Rows are points. The window is the flat piece filled in between its corners: a triangle in 3 columns, a solid with four corners in 4, and so on. A path goes straight from each point to the next, and from the last back to the first. List the points from which the path goes on through the window.

Window, 3 rows:
[[ 29  -1  40]
 [-39   8 -23]
 [-28 -21  27]]
Path:
(1): [ 11 -23  -9]
(2): [  0 -37  22]
(3): [-48   1  30]
(4): [-50  21  -7]
(5): [-24 -63  15]
(6): [42 -1 19]
(7): [15  7 50]
(8): [-34 -22  53]
Through the window after points: 2

Window:
[[-22   7   3 -50]
 [-26 -41  14  43]
 [  2 -46  23  14]
 [ 40  33  -7  11]]
Path:
(1): [-20  26  21  21]
(2): [-1  6 21 16]
(3): [ -4  -9 -33  25]
(4): [ 44  -7 -25  37]
(5): [ 23  41   7 -10]
(6): [ 20 -16  64  17]
(7): [ 29  21 -28   8]
(8): [-28 -65 -11   7]
(9): [ 2  4 31 -8]
(10): [-27  56  26  27]
(11): [ -3 -47 -11 -58]
(12): [  6 -22 -31 -86]
Through the window after points: 4, 6, 8, 10

Window, 6 rows:
[[ -9  41 -23 -24   7 -29]
 [ 30   1 -17  41   2  40]
 [ 36 -37  21  13  20 -57]
 [-47  41 -36   0  25  -5]
 [ -1  13   0  20 -29  33]
 [-17   9  -9 -51   5 -13]]
Path:
(1): [-27  38  -3 -28  20 -11]
(2): [  1  38  -8 -10  13  -7]
(3): [ -5  -7 -49   5 -20 -17]
(4): [-16  12 -43  -5   1 -17]
(5): [ -3  68  33 -44   9 -32]
(6): [32 -5 38 14 17 47]
(7): [ -7  12 -27 -15 -20 -40]
(8): [-24  23 -40 -19   1 -31]
(9): [-48  40  17  11  37  25]
(10): [53  2 12 19 33 95]
(11): [ -4   9 -31  35 -22 -14]
(12): [-17 -13 -46   5 -19 -36]
(13): [-33  54  10 -13  53  -4]
(14): [ 18   7  18 -26  13 -11]
(15): [  5 -13 -36  44 -16 -40]
(16): [-23  11 -62   5 -10 -39]
Through the window after points: 2, 10

Window (6 x 6):
[[  6 -22 -60  38  19   8]
 [ 14 -16 -28   9  49  13]
 [-13  20  -5 -36 -15 -14]
 [ 31  23  50 -31 -42 -55]
 [-14  61  32   3  -7  12]
 [-14   6  37 -11 -12 -51]]
Path:
(1): [ 19  24 -62 -36 -13 -44]
(2): [-13 -44  12  38  31  26]
(3): [ 25 -50   9  -4  68  55]
(4): [ -2  26 -42  14   9 -37]
(5): [  7  20 -20   4  14 -28]
(6): [-19 -15  -2   4 -14  28]
(7): [-14 -22  12  24  48  43]
(8): [ 27   3 -58  -3   5 -38]
Through the window after points: 3, 5, 7

Window:
[[ 18 -21  53 -33   1  33 -22  28]
 [  3 -21 -24  16  -4   3  16  55]
 [-33 -25  11 -41  11  -9 -14 -78]
 [ 23  23 -22 -24  33  48   9  34]
 [ 94  -4  13 -13   4  19 -45  68]
 [ 22  22  11  26 -29  19 -33  49]
 [-54   7  26 -59   1 -50   9 -48]
 [ -9  -4 -35 -31 -11  20 -27  49]]
Path:
(1): [-30 -47  25  -1  31  -2 -71 -13]
(2): [ 47  44  -9 -57 -11  34  54  32]
(3): [ 22 -21  20 -46 -12  30   8  -2]
(4): [ -8  -3  -6   8  43 -11 -39  45]
(5): [ -2  36 -18 -16  51  32 -38  54]
(6): [ 41 -31  14  -9 -25  26   7  28]
(7): [  9 -17 -14 -34 -23  23   3  25]
(8): [-16   6 -15 -23  15  13 -48  42]
(9): [  9  -4   3  -7  35  10 -49  57]
(10): [ 54  -3  -9 -26 -33  20  -7  32]
(11): [ 22   3 -20 -14  -5  22  11  39]
(12): [-27 -27  -4  23  26  -5 -11  43]
(13): [ 23  10   5   1  37  -8 -34  72]
(14): [ 17   5  10 -17 -27  22 -14   8]
(15): [ 29 -11  18 -25 -52  26   5 -12]
(16): [  3  -4  27 -30  53   3 -53  23]
Through the window after points: 1, 7, 9, 11, 13

Window (9 x 9):
[[ 40 -48  22 -33 -95   0  67 -19  18]
 [ 13  32 -14 -29  19  31   0  38  42]
 [ 27 -10  59  25 -46  -1 -42   9  -1]
 [ 10  -7   9  46  20   5  30 -27  28]
 [ -3 -22  37 -23  52   9 -27  17   8]
 [-17  34 -19   3  25  29 -38 -14   0]
 [  7 -35 -42 -26 -23  35   3  48  17]
 [-17 -12 -27  26 -82 -79 -37   6  14]
 [ 75 -14  -9   3  72 -16 -24  -5   2]]
Path:
(1): [ 15  -5  23  14 -37 -14 -37  14  43]
(2): [  9  -7   1  19 -12  -8   4  -6 -14]
(3): [  7   6  13 -21  14 -60  27  14 -30]
(4): [ -3 -30   5   4  -2  50 -65  15  53]
(5): [ 22 -46 -21   2 -10  20 -22   7  68]
(6): [ 14   1 -13   3 -31 -10   5  11  -3]
(7): [  0   8  32 -14  40  10   0  15   2]
(8): [ -3 -39 -15  -4   2   4 -68  -5  21]
(9): [ 31 -26  20  12 -26   8 -22  -3  38]
(10): [ 11 -17  10  -6 -14 -23 -10  26  -5]
(11): [  0  -9 -30  -4   8 -11 -24  37 -33]
(12): [ 44 -17  -2  -2   0  -7  -8  -5  46]
(13): [ 23 -48  -1   1 -32  31 -18 -37  69]
(14): [ 23   0  32  10 -33 -31  16  21 -39]
(15): [ -4  -6  23 -12   0   8 -13  19 -21]
(16): [ 26 -15  -2  -7  41   6 -21 -18  53]
Through the window after points: 1, 3, 7, 11, 15

Window, 9 rows:
[[-16 -20 -28  33 -12 -24 -22 -18   0]
 [  8 -31 -18  16  -1  15  10 -23  -8]
 [ -9   6 -23   9 -30   6  22 -28  16]
 [ 36 -32 -47  22 -22 -24 -27  95  14]
 [-14 -26  74  59   1  17 -35  36  33]
 [ 31 -12 -10  19 -23 -38   4 -33  -3]
 [ 22  20 -19 -36   3   1 -12 -46  16]
 [ 28   5 -43  38  48   1  51 -45  58]
 [-15 -13 -15 -30  -9 -27  12 -13  -7]]
Path:
(1): [ 23  13 -20  39   6 -13   8  -1   5]
(2): [-21 -59 -31   7 -36  -8 -27 -26  34]
(3): [ 11 -14   8 -14  -5  16  -1 -33  42]
(4): [ 23  47 -74  -4  26 -44   1 -28 -31]
(5): [  2   8  15  40   4 -18  -4 -15 -12]
(6): [  2 -37 -37 -24 -30  24   8  -3  46]
(7): [ 12 -34 -11  15 -16 -21   6 -20  16]
(8): [ -7  45 -53  39  43  -2  20  10   7]
Through the window after points: 3, 5

Window (11 x 11):
[[-33  54 -24 -38 -20   7 -44   2  48 -14 -40]
 [ 45 -29 -17 -39 -25 -59 -11 -32   8  17  19]
 [-28 -55  -2 -11 -25 -61  15 -25 -38  18 -26]
 [ 12 -31  26 -33 -22 -16 -33 -28 -33  -1  25]
 [-45 -12 -27  12  59  -5  17   4  52  56   0]
 [ -4  14  -1 -49  38 -47  23  -7  52   3 -10]
 [  5  50 -11 -23 -76  21  27 -26 -59  35 -22]
 [-31 -15  -9  48 -15 -26  38 -59 -45  -6 -24]
 [ 41 -37  31 -34 -39   2   9 -37  29  42  19]
 [ 15  20  10  41 -25 -31  47  95 -36 -18  17]
 [-21 -47 -44 -14  -4  50   3  46  -1  -8  13]]
Path:
(1): [ 23  13 -22  -2  13 -27  12 -18   2   6 -36]
(2): [-33  -4   0 -27  11 -20  22  -7  30  23  10]
(3): [ -6 -13   9 -11 -34 -19  19 -11  -3   9  36]
(4): [ 45   3  22 -28 -15 -29 -24 -33 -27  27 -60]
(5): [ 15 -17  12 -19  -4 -32  11 -13 -22  20 -37]
(6): [ -8   3  -8 -29 -38 -20   3 -10   9 -15  24]
(7): [-50  -6 -10 -43 -45 -45  12 -24 -23 -14  53]
(8): [ 25 -34  16  -8   2  -5 -17 -15  -3  28 -21]
(9): [ 31  -7 -16 -31  30 -30  16 -10  31  15 -23]
(10): [-68  40  18 -41 -15 -37  15   3  27 -11  17]
(11): [-77   0 -41   2 -10 -11  -2 -14  -3  -3  56]
(12): [ 46 -17  17 -32 -32 -11  11 -47 -17  32 -65]
Through the window after points: 1, 7, 9

Window, 12 rows:
[[-68  -4 -13  -9 -13 -23  20 -25  10  37 -22  26]
 [ 82  36   1  27  -4   0  41 -60 -11 -37 -71  -1]
 [-36  -1 -23  14 -16 -31  25  -8  42  33 -16 -55]
 [  6  73 -55 -26  34   9 -43   4 -26  26  21   4]
 [ 73  71  40  27   4  30  29 -44  -3  -4   8  22]
 [-39 -11 -22  29 -24  -3 -52  24  30  34 -33  19]
 [ -5 -37   1 -14  18 -20  -5  33  17  12 -20  10]
 [-42 -29  -3 -22 -28  -4 -38 -18  -5  50 -11 -28]
 [-29 -26 -15 -25 -29 -20 -11 -28  70  -9 -22  -2]
 [-28 -40 -56  10 -12   8  -7 -14  10  37  25  13]
 [ 20  46 -20  15   3 -47 -52   8 -41 -16  33  13]
 [ 60  22  41  58  60   9   9 -78  11 -48 -44  13]]
Path:
(1): [-29  25   6 -20   2  13 -14  20  17  -9   5 -43]
(2): [ 10 -32 -51  38  -5 -59 -24 -53  14  51 -11  80]
(3): [ 19  -3   1 -11  15 -35  -6 -14  19  36 -10   6]
(4): [-42  20 -30  16 -36  29  -7 -37 -13 -56  -4 -19]
(5): [-52 -29  26   6   8  23  18 -27 -21 -22 -20 -15]
(6): [ 28  10 -34  16 -21 -36 -22  -7  47  39 -15  16]
(7): [  7   1 -13 -12 -13 -20 -12 -27  25  24 -23 -10]
(8): [-40   6 -22  39  -5  -8  21   3  22   8 -16 -19]
Through the window after points: 7
